Every row gives one point. Examples show where two turns around zero, p and q, send a point. Write where each new point lands after one turn and then the other. Backwards means that the second turn is done in reverse. Each puzzle has new turns, and all numbers are rounded.

Turn p:
[-31 -48] => [ 1 57]
[10 44] => [ 15 -43]
[11 14] => [ -2 -18]
[ 10 -10] => [-14   3]
Turn q:
[-46  11] => [43 19]
[-13  -2] => [9 9]
[18  9] => [ -9 -18]
[-7 22] => [ 19 -13]
[ 48 -40] => [-62   3]
Where do these land?
q, then p backwards: [  9 -20] => [ 11 -19]
q, then p: [-30  20] => [-29 -21]
p, then q: [-47  22] => [-37 -36]
p, then q: [33 -1] => [13 30]
p, then q: [ 35 -21] => [32 25]

Turn p:
[ 39  16  10 -23] => [48 -9  3  6]
[-10 -31 -45  -8] => [-25 -30 -35 -21]
[-58  18  22  18] => [-42  43   7  30]
[ 28  33 -25   5] => [ 15 -39  14  24]
[-24 -29  20  23] => [-29  29   9 -25]
[ 25  -7  18 -15] => [ 32   6   1 -13]
Turn q:
[-20 -29  18   6] => [-16 -25 -26  -8]
[-20  30  31 -41] => [-16 -24  24  50]
[  2   7 -48  11] => [ 43  11  10 -21]
[ 12 -16  36  38] => [-46   7 -12 -29]
[ 27   8 -37 -14] => [35 32  4  7]
Where do these land?
q, then p: [ -1   2 -76 -39] => [ 53 -44  47 -19]
q, then p backwards: [ 29  16  27 -20] => [-36  24  13  12]
q, then p: [-59   0   3  21] => [  5  17 -32 -51]
q, then p: [ -1 -21  22  14] => [-20  -3 -26   5]
q, then p: [27  7 12 23] => [  0  16 -11  33]
q, then p backwards: [ 5 -4 12  0] => [-13  -1  -4   2]

Turn p:
[ -1 -11  10   7  -9  25  17   6] => [-9  1 10 10 26  5  5 17]
[  3 -17   6  -1  -6 -12  11 -15] => [  5   7  15   5  -3 -14 -16   9]
[  6   5 -24 -12  -4   5  15  30] => [-12  -4 -25 -24  19   8 -10   9]
[-5  5 15  8 -5 -9  8 15] => [-23   8   5  -2  -6   3   3   6]
[ -8   2 -37 -23  -7 -13 -76  10] => [ 18 -34 -66   7 -34 -21  14 -20]
[ -2  17   3  17   6   8  14 -15] => [  0  14  18   1  12  10   4 -19]
[-9 13 10 -9 -8  3 15 -9] => [ -6   8   7  12   3  17 -15  -4]
[ 7  5 16 -5 22  6  2 -6] => [11 -4 18 -5 -7 18  7  3]
[-11 -17  -4   8  13  -8  10   0] => [ 9 21  2 -6 -1 -9  4 12]
[ 18  -2   5  10  -2  -4 -16 -14] => [  6 -16  14   2  -7 -15   5 -12]
Turn q:
[-47  18  -4  14   4  -1 -12  17] => [ 31  21  -5 -35   5 -19   7 -10]
[13  0  7 20  2  9 -5 12] => [ 13  -3 -17  16  -8  -1   8   1]
[ 0 22  2  9 28  7 19  8] => [ 15  -3   6   5  10  10  28 -24]
[  9  10  29  -6 -24  14 -22 -20] => [-23   6 -32  -3  11   5   7  31]
[ 32   4   1 -12  -2 -11   6  11] => [-23  -3  -1  27  -2  -5   0 -14]
[ -7 -19  -6  -1 -10   2  18  -1] => [  9  -6  11   4   8   4 -22   5]
[-14 -20 -15 -11  -5  12  -7  -7] => [  3 -17  11 -17  -2  -8 -15  16]
[ 20 -22  12 -15  21 -14   6  -7] => [-15   1  29  24  -9   6   8  11]
[ -6   7 -25   1 -16 -18  -4 -14] => [-12   5  -3 -21 -11   7 -23 -13]
Where do these land?
p, then q: [-42  -8  21 -17  10   3  -7  10] => [ 25 -14 -33   3  11  -6 -11 -25]
q, then p: [21 34 11 -2  1 -3 13  4] => [ 20  29   7   1  18   5   2 -16]
p, then q: [ -2   4   8  -1 -24 -24  13 -22] => [ -4  27 -21 -17 -14   1   6  14]
p, then q: [ 18 -16  24  25  -9  14  10  15] => [22 25 24 13 17 -9 10  4]
q, then p: [ 11 -17 -20  11  -7 -24  14 -17] => [ -3 -21  -2  34   4  -3  18  -9]
q, then p: [ 13  23  -2   2  15  10 -28 -12] => [ -1  18 -13   4  23   1 -28  11]
q, then p: [-14  -8  -6   9 -17   7   6 -11] => [  9 -23 -12  -4  -3   3   9   4]
q, then p: [  7  -1 -21 -15  30   5  -1   0] => [ -2   9  20  19  -2  -7 -15  23]
p, then q: [ -9 -16  -6 -23  -2   9  -8  16] => [ 12 -16   0   6 -14 -18 -11 -15]
q, then p backwards: [ -5   5  -8  11   3   4 -13  15] => [  1  -5 -13   2   7 -11 -16  -4]

Turn p:
[-22 -12  12   4   5 -18  12 -15  21] => [  8   6 -10  12  10  14  -9 -27  21]
[-23  -6  -8   2  14 -24  16  27   5] => [ -7   6 -12   9   3  39 -23   6   2]
[ 18 -27 -16 -17   0  21 -26  -1  16] => [ 17 -39 -17  -6   3 -13  11  -3 -23]
[ 26   8 -27  -3  13  -6 -14  14  21] => [ 17 -11 -21 -33 -15   9  -2  14 -10]
[-16  31 -25  19   3   4  -6  12  17] => [ -9  -9   0 -27  -2  25  10  19  26]
[ 19 -23  34  -8 -21 -22 -19   0  -8] => [ 29  14 -13  36  -1 -29  -1   7  -8]
[-19 -16   6   6   8   4   3  19   8] => [  2 -16   4  16   7  20 -14   2   4]
[ -3  20 -26  -6 -25  16   9  -4  -7] => [-35  -5  -3 -11 -13  -5  24   5   3]
[  5  -4   4  22   1  17  22  -5 -30] => [-25   2  26   0   2 -21 -22   0   0]
[ 14  21  36 -13 -12  14  22 -21 -29] => [-10  31  37  13 -18 -28  14 -16  -8]
[  2   8  10  -6  14  -6 -20 -26 -14] => [ 15  20   8 -10  23 -12  13  -6  -7]
Turn q:
[ -1  12  28  19 -13  20 -22 -23  -4] => [  2 -12  -9  20 -14  39  19  -7  11]
[ -9 -22 -25 -14 -19 -26  22  12  10] => [ 24  12  -6 -22  14 -28 -29   6   6]
[ 20 -24 -11  -8   1  10   6  22  -8] => [ -1  18 -17  -7   7 -20   5 -10 -24]
[ 14  19   9   7  -3  -9 -13 -24 -18] => [ -1 -31  -2   8   9  12  22   5   8]
[-26 -19  34 -31  27  18  13  -6  15] => [ 18  19  43  30 -20   1 -14 -15 -21]
[ -3  22  13 -16 -10 -20 -14  -2   4] => [14 -1 19 -5 10 10 17 17 17]
[ 17   4 -10  10  -3   9  19  13  -4] => [ -9  -3 -15 -18 -14 -14   5  -3  -9]
[  9  25 -22 -31   8 -11 -13 -15  18] => [ -5   1  14  17   8 -25  13  35  21]
[-29  -7 -11  46  -5  10   0  14 -23] => [-22  -7 -24 -19   0  35 -33  -8 -11]
[ 8 -9 -4 17 17  0  1  8 11] => [-20   5  -1  -3   0  -8  -4 -20   4]
Where do these land?
q, then p: [ 14 -20   7 -13  -9   1  -8   6   0] => [ -5  16   4 -23  -8  -6  -7  -4  -2]
p, then q: [-22 -18  -2  -3   7  26   3   3 -17] => [ -5  -4  11  12   5  19 -17 -24 -17]
p, then q: [ -2 -16  10   5 -23  15 -21  11   0] => [ -5   4  -7 -20   9  -6 -12 -31   3]
p, then q: [ -3   2 -25  -8  -1  16   4 -23 -16] => [ 12 -11  24   7   7  -2 -24  10 -13]
p, then q: [-17   6 -13  11  28  -9   4 -28   1] => [ -8   1  27  33  -7 -10   5  14  -1]
p, then q: [-11 -13 -17   6   2   2  -1 -13  16] => [ -3   5   0  23   5 -16 -15  -1   2]
q, then p: [  3 -20  -3   3  25  -4  -9  19   0] => [ 0 22 14 -9 23  9  9 -8  5]
p, then q: [16 76  2 -9 -1 12 -7 20  0] => [ 43  17  10 -38 -43   0  23  17 -19]
q, then p: [ -1 -16  13  -7 -10 -28  15  21  34] => [ 33  25  -7 -12 -21  -5  24 -17  -2]
q, then p backwards: [23 39  0 15 -9 15  9 20 -4] => [ 11  33 -34 -11 -18  12   0   4   9]
p, then q: [ -4 -14  14   1 -11 -62  10 -11  -3] => [-45 -14 -12  -3  -2  -2   8  30  35]
q, then p: [  4  -6  15  -2   3  16   1 -25 -12] => [-12  -8   2   1   5 -25 -19   1   9]
